Each row of a before or after table is a point. The points were changed in one or more steps. Then noise was added and the rows were shuffled. The steps act on how far a point lies along the listed directions, d1 being the first. Name the steps. A step turns or swaps two directions, mirrors them in a line or flattens them onto one, adds a multiple of one to another, or multiplies one. Angles are multiples of 10 degrees, from the lower direction toward the higher: turns from -170 to 170, lines from 10 to 170 but not 90. Use the fewest steps. Two steps may share a direction if one is a turn and the other turns, adds or multiplies; they go together, in the order done. Otherwise the lowest direction goes first.
(in the rows, 128 means zero)

Directions:
(1): [191 126 163]
(2): [ 95 103 187]
(3): [139  60 105]
Before (12 x 3)
[[116 120 120]
 [131 114 120]
 [124 117 121]
 [104 167 142]
 [148 138  59]
 [129 129 110]
 [120 127 128]
 [141 175 166]
 [128 134 131]
 [122 114 121]
 [132 114 103]
 [126 148 125]]
After (12 x 3)
[[ 97 140 118]
 [116 143 131]
 [247 120 203]
 [103 138 118]
 [180 127 146]
 [143 124 135]
 [239  79 180]
 [132 132 137]
 [ 90 137 106]
 [133 173  65]
 [130 142 115]
 [ 87 151  93]]
Steps: turn d1 and d3 by 110 degrees; multiply d1 by 3

Directions:
(1): [ 39 140  78 122 156 100 122  86]
(2): [134 151 162 192 110  96  54  92]
(3): [154 113 146 165 191  63 183 120]
Before (14 x 8)
[[106 143 129 156 137 119  90 100]
 [ 63 138  85 107 161  88 160 106]
 [ 78 135 118 173 165  92 106  73]
 [ 91 133 107 116 129 145 102 109]
 [ 97 150 121 135 125 115 104 117]
 [126 111 104  85 114 143 157 145]
 [158 125 164 159 135  90 136 121]
 [156  97 131 112 157 122 160 143]
 [156 133 155 145 133 122 129 128]
 [ 66 131  91 102 173  91 168 108]
 [136 120 146 126 122 127 111 134]
 [ 85 131 100 139 129 119 111 103]
 [ 93 137 137 149 138 123 116 131]
 [168 134 152 168 143  93 138 124]]
After (14 x 8)
[[  6 160  64 102 129 105 102  87]
 [156 117 131  88 110 148 170 162]
 [129 135 135 142  90 120  80 112]
 [ 86 131 110 148 167 102 117  93]
 [ 88 144 108 129 160  98 142 119]
 [150 113 146 121 140 124 127 143]
 [  9 155  64  97 125 118  92  79]
 [ 36 119  58 104 192 128 169  93]
 [162 117 146 115 122 154 151 155]
 [ 97 123 104 127 179 111 159 114]
 [ 63 129  80 138 153  98 137  90]
 [150 114 133 103  98 167  92 148]
 [163 120 120  99 116 162 168 166]
 [ 84 128 123 137 153 120 142 137]]
Steps: multiply d1 by 1.6; turn d2 and d3 by 130 degrees

Directions:
(1): [212 113 134 175 105 164  84 188 143 157 118  74]
(2): [102  72  68  99  57  89  99 149 191 114 106 137]
(3): [142 159 151  85  97 116 140  92 169 241 146 129]
(4): [118 200 105 143 114 112  84 169 139 112 226 156]
(5): [127 164  65  97 116  93  93 126  36 155  96  85]
Before (11 x 12)
[[159 150 138  91 115 118 141 101 146 179 127 146]
 [120 191  99  89 141 105 123  90  36 168 133 136]
 [185 172 143 156 132 162 100 146  87 175 130  81]
 [171 125 149 161 124 159 111 153 151 134 152 103]
 [140 140 190 154 181 162 139 106 164 144 162 118]
 [ 97 119 135  77 179  91 156  36  39 104  78 125]
 [154 132 141 176 164 144 109 158 135  94 163 119]
 [ 92 145  89 109 143 106 132 108  54 111 106 115]
 [147 158 158 166 149 148 132 118 122 157 169 127]
 [182 154 170 178 167 153 164 123 100 145 177 123]
 [173 139 121 141 103 131  75 171 128 187 148  98]]
After (11 x 12)
[[125 150 127 100  94 106 101 132 167 209 170 141]
 [170 150 148 167 147 141 107 153 155 145 177 113]
 [120 139 160 156 136 138 141 113 169 140 181 156]
 [155 117 173 167 133 146 172 124 184 137 190 158]
 [113   9 135 123 139 112 142  98 146  24  55 136]
 [ 85  81  91 109  90 103 123 128 187  74 141 196]
 [135 124 154 121  82 138 131 122 218 178 154 146]
 [124 144 188 150 184 155 147  96 162 135 164 132]
 [106  69  87 137 100 121 118 152 152  75 103 129]
 [161 155 155 131 124 145 124 123 150 180 165 112]
 [117 144 130  84 132 106 157  87 135 129 124 172]]
Steps: turn d1 and d3 by 60 degrees; swap d2 and d5; multiply d4 by 1.3

Directions:
(1): [126 150 171 111 197 147  85  76 121  62  50 160 137 201 133  72 153 142
 166 118]
(2): [140 113 152 142 159 177 234  54 176 167 138  76 138 157  99 123 143 155
 131 192]
Before (10 x 20)
[[137 124 118 129 117 118 117 147 124 138 144 128 124 108 124 146 124 116
  121 111]
 [131 120 106 126  98 111 135 154 119 143 160 125 123 106 127 150 126 112
  118 133]
 [126 137 150 114 158 143 117 100 132 107 113 129 136 154 127 107 134 132
  144 145]
 [139 124 142 135 147 136 171  94 155 153 126 101 126 143 122 115 141 134
  127 164]
 [130 130 114 124 125 114 107 153 115 126 130 134 132 123 133 137 124 128
  114 109]
 [130 127 134 132 154 159 164  88 148 143 123 117 143 153 114 116 140 136
  132 145]
 [126 132 123 119 122 122 110 130 115 123 122 132 127 128 133 117 121 128
  122 119]
 [129 135 141 124 168 138 146  95 141 128 107 116 147 159 123 120 132 137
  141 147]
 [140 122 147 138 140 152 177  97 146 143 136 101 143 139 119 122 136 141
  136 148]
 [136 140 149 114 159 134 102 117 129  93  87 149 129 170 133  97 148 123
  144 126]]
After (10 x 20)
[[127 139 130 112 141 116  89 128 107  90 104 156 129 154 135 112 141 117
  145 115]
 [150 110 155 145 164 168 243  48 189 182 138  65 133 158 102 112 148 155
  129 208]
 [140 114 139 143 155 183 242  56 175 187 151  74 147 152  92 128 141 148
  121 189]
 [148 110 165 148 158 183 245  47 177 170 144  62 148 157 101 121 147 160
  138 193]
 [133 116 128 139 147 148 215  87 167 182 151  79 147 133 106 149 124 139
  119 179]
 [126 138 110 118 122  99  66 170 101 104 114 155 131 125 143 131 124 120
  117  87]
 [138 125 103 131  86 112 137 178 129 157 164 123 119  93 132 154 121 108
  106 130]
 [133 134 129 120 138 116  77 143 110 100 110 153 125 130 131 126 129 117
  136  91]
 [125 133 111 119 111 106  94 152 103 123 126 142 124 115 136 123 115 123
  118 109]
 [130 121 123 130 114 141 166 121 144 159 167  99 132 108 116 144 119 124
  121 164]]
Steps: multiply d1 by -1; multiply d2 by 2.5
